Every row gives one point. Two turns around zero, p and q, are shown by what they do to some points. Write where each new point lands after one turn and then the other. Backwards means that the second turn is done in reverse. Each puzzle has new turns, and all numbers are rounded.
(in the rows, 128 means zero)

Turn p:
[100  69 115] -> [100  73 102]
[158 106 135] -> [148 102 147]
[136 126  98] -> [148 123 105]
[ 83 173 150] -> [ 86 180 129]
[164 167 142] -> [160 162 158]
Turn q:
[151 102  72] -> [121 127  63]
[111 166 106] -> [116 173 131]
[139 140 148] -> [148 129 144]
[111 104 186] -> [127  83 175]
Where do these land?
p, then q backwards: [106 122  99] -> [138 110  97]
q, then p: [160 225 152] -> [179 192 194]
p, then q: [132  92 130] -> [116  95 119]
p, then q: [111 125 147] -> [110 127 147]
p, then q: [125  94  94] -> [113 110  86]
p, then q: [134 111 145] -> [125 106 139]

Turn p:
[143 135 100 106 119 128] -> [137 133 102 113 114 108]
[139 156 123 142 170 144] -> [143 161 116 136 168 135]
[119 125 133  95 135 116] -> [125 122 136  93 131 121]
[138 131 160 138 140 180] -> [152 154 137 136 128 180]
[ 78 123 132 150  90 126] -> [ 72 119 139 147 103 140]
[115 100 106  96  92  93] -> [107  86 122 102  95  96]
[125 128 134 115  93  93] -> [115 115 149 122 100  96]
[154 136 122 136 141 113] -> [149 131 126 138 143 107]
[142 118 142 174 173 158] -> [153 132 126 165 171 169]
Turn q:
[139 133 153  76 107 110] -> [138 138 149  74 108 111]
[143 142 138 171 108 122] -> [143 129 128 167  96 123]
[102 165  98 103 177 142] -> [116 176 111 116 176 159]
[107 108 143 153 104 120] -> [101 110 140 148 105 114]
[142 142 106 149 123 159] -> [142 123 103 147 121 160]
[137  76 170  98 113 125] -> [127  82 170  93 122 107]
[135 117 102 153 109 127] -> [126 110  98 147 114 123]
[135 114 126 134 138 112] -> [132 120 127 134 139 108]
[112 155 115 116 173 135] -> [125 165 125 127 169 147]
Where do these land?
q, then p: [133  98 153 122 119 143] -> [138 101 148 118 117 149]
p, then q: [133 156 133 101 140 136] -> [144 158 129 105 128 134]
p, then q: [120 145 105 164 147 140] -> [121 147 108 164 149 140]
p, then q: [110 149  97 132 115 139] -> [102 151 100 133 122 133]
p, then q backwards: [148 160 114 139 116 126] -> [132 151 123 145 129  96]
p, then q: [117 156 155 119 120 111] -> [124 155 161 122 114 122]
p, then q: [134  31 139 120 139 102] -> [128  35 146 110 157 111]

Turn p:
[148 105 110  95 131 146 147 108] -> [151 111 146 106 163 150 136 129]
[ 89 163 123 101 102 121 115 117] -> [114 118  80 105 112 133 150 103]
[138 147 155 140 137  99  95 149] -> [105 140 122 127  97 107  87 128]
[158 112 122 145 130 168 133 128] -> [141 147 152 147 146 161 123 143]
[129 141 113 153 117  94 126 125] -> [150 130 105 145 115 102 117 121]
[ 95 136 134 133 148 113  96 125] -> [ 90 110 104 139 123 112 119 126]
[101 127 148 132 102 100 114 121] -> [120 106 117 134  90 117 132 104]
[154 117 138 130 157 163 169 125] -> [131 155 175 128 167 134 140 134]
[141 105 109 124 128 147 157 153] -> [151 136 150 122 138 136 148 163]
Turn q:
[122 123 146 105 110 122 121 147] -> [112 118 125 111 122 123 119 158]
[125 143 199 177 112 122 149 139] -> [114 128 188 133 162 169 151 166]
[156 132 114 109 120 141 126 110] -> [154 133 127 116  97 122 125 120]
[149 128 111 143 123 138 115 147] -> [146 138 115 151 119 139 116 140]
[104 129 131 107 225 117 116 141] -> [130 146 110 115 205  75 102 103]
[122 107 113 132 107 142 115 123] -> [127 105 115 137 109 143 116 121]
[132 134 110 127 116 133 122  89] -> [133 124 139 130  98 126 129  96]
[122 143 129 147 126 108 124 153] -> [110 145 129 152 138 128 131 147]
[140 133 110 123 114 129 129  78] -> [140 122 144 126  91 121 139  93]
[134  99 131 123 120 107 155 146] -> [130 108 109 126 135 123 160 153]
[101 136 116 115 136 149 137 135] -> [112 139 106 109 135 139 119 112]
Where do these land?
q, then p backwards: [148 104 130 101 146 118 143 117] -> [121 126 107 109 124  97 153 126]
p, then q: [ 84 141 144 153 111  97 119 156] -> [ 87 118 121 155  95 139 164 136]
p, then q: [139 125  93 138 138 131 127  99] -> [162 134 122 150 147 119 121 113]
q, then p: [123 146 100 133 117 114 117 159] -> [131 145  90 147 115 119 139 139]
q, then p: [134  99 147 131 140 158 119 127] -> [122 116 148 125 144 150 101 145]
p, then q: [110 108 146 165 119 147 106 158] -> [ 99 127 131 148 130 180 128 147]
q, then p backwards: [154 162 159 103 118 109 171 112] -> [126 128 145 101 122 136 184 170]
q, then p: [153 118 101 112 135 146 154 101] -> [173 128 133 110 148 142 122 107]
p, then q: [134 144 160 125 152 110 126 136] -> [ 93 124 147 125 125 104 119 128]
p, then q: [143 111 102 129  94 143  96 114] -> [167 120 111 138 114 159 102 123]
q, then p: [ 88 150 125 117 137 135 130 130] -> [102 113 100 122 142 126 143 115]

Turn p:
[125 111 118 154 107  91 105 144 147 141 127] -> [117 147  82 132 133 110 107 117 121 103 126]
[132 105 152 135 146 130 157 108  99  98 134] -> [131  80 153 112 139 131 137 120 135 123  96]
[150 118 151 105 155 141 132 114 109 119 111] -> [153 102 150 105 105 123 141 141 127 139 114]
[145 103 104 137 152  95  99 137  93 144 138] -> [150 114 103 116 158  88 100 155 113 127 125]
[120 138 138 156 124 146 120 117 148 144 115] -> [125 159 141 127 118 117 123 102 145 126 127]
[138 168 100 101 129  91 132 117 130 150 124] -> [108 114 111 132 115 115 118 145 126 151 183]
[ 99 124 133 126  92 141 118 124 148 154 130] -> [123 162 121 137 116 158 101 119 146 120 130]
[116 156 152 114 130 146 117 119 143 125 137] -> [125 144 150 134 110 138 145 140 154 119 140]
[117 124 119 120 103 145 110 148  98  91 126] -> [146 133 135 113 155 162 140 134 101 102 135]
[144 119 131 148 100 129 137 139 122 117 150] -> [140 116 121 154 143 136 128 106 120 106 122]
[123 163 144 143 156 135 160 160 153 145 120] -> [ 89 146 158 160 107 102 143 127 114 143 119]
[127 107  95  96 144 146 150 107 147 108 126] -> [130 117 113 113 135 156 155 130 138 178 118]
Turn q:
[130 107 146 113  94 118 138 119 108  98 122] -> [137 120 150 128 143  94 121 128 137  87 128]
[139 125 123 141 131 141 124 131 156 135 155] -> [123 113 114 126 121 152 140 143 108 129 144]
[124 126 148 149 122 121 146 114 136  93 103] -> [145 114 140 152 144 125  90 126 122 112 117]
[115 139 164  97 113 144 129 136 154 160 144] -> [111 148 127 103 122 151 135 178 137 110 112]
[ 94 136 109 144  95 114 126 111 136 129  90] -> [152 143 148 128  91 126  83 114 137 122 134]
[159 156 145 165 124 125 139 115 120 150 148] -> [124 141  95 177 126 148 141 135 134 114 141]
[146 129 105  98 127 131 149 108 139 154 149] -> [122 125 141 120 112 159 172 118 137 114 123]
[ 98 115 104 125 155 106 126 116 150 114 150] -> [121 118 139  96 144 158 114  97 116 137 148]
[116 119 148 127 141 155 108 103 123 145 135] -> [129 158 148 131 143 136 139 153 113 142 140]
[141 152  96 127 148 159 115 154  91 100 131] -> [115 132 105 133 122  89 150  99  89 152 108]
[144  98 132 120 159 148 127 149 111  99 146] -> [109 100 130 124 165 103 151 129 104 144 126]
[116 138 105 155 130 111 112 147 108 127  95] -> [137 134 113 136 109 102 100 104 139 159 134]
[117 104 149 114 114 110 144 140 109 144  94] -> [124 126 153 128 130 104 113 141 176 128 118]
[153 149 117 115 140 110 107 148 152 142 129] -> [145 122  88 106 120 144 144 127 140 142 117]
Where do these land?
p, then q: [ 97 114 127 113 145 111 151 117 138 129 153] -> [120 119 143 107 110 135 103 146 125 162 128]
p, then q: [163 114 143 122 133 145 135 125 142 164 119] -> [160 129 116 147 101 124 133 140 153 114 145]
p, then q: [126 121 114 145 119 111 121 147 136 111 149] -> [122 119 131 135 133 131 119  93 113 148 126]
q, then p: [133 115 145 130 136 137 134 141 105 116 125] -> [105 126 123 119 132 106 119 136 124 124 114]
p, then q: [120 132 143 198 121 122 124 127 127 114 115] -> [157 149 144 127 171 144 103  95 124 114 118]
p, then q: [ 60 121 108 109 100 183 120 104 136 115 124] -> [118 162 130 125 116 158 149 169  78 142  73]
q, then p: [153 118  81 134 130 115 124 117 119 112 125] -> [143  89 116 129 128 130 113 103 155 138 124]
p, then q: [115 225 129 111 122 156 123 128 133 116 124] -> [ 61 143 102 141 151 155 117 157 109  75 133]
q, then p backwards: [150 130 115 157 128 130 123 142 115 169 110] -> [152 141 125 103 136 130 137 117 167 151 143]
p, then q: [129 125 142 114 119 119 146 134 131 111 132] -> [120 116 151 134 121 113 120 133 118 126 131]
q, then p: [151 126 134 108 122 104 126 125 122 158 116] -> [114 133 112 148 107 128 153 109 129 147 124]
p, then q: [132 112 142 111 150 121 119 140 136 116 115] -> [124 115 133 122 111 107 124 122 148 121 107]
q, then p: [135 111 141 112 138 111 119 116 123 132 157] -> [116 116 138 141 132 128 151 147 139 150 114]
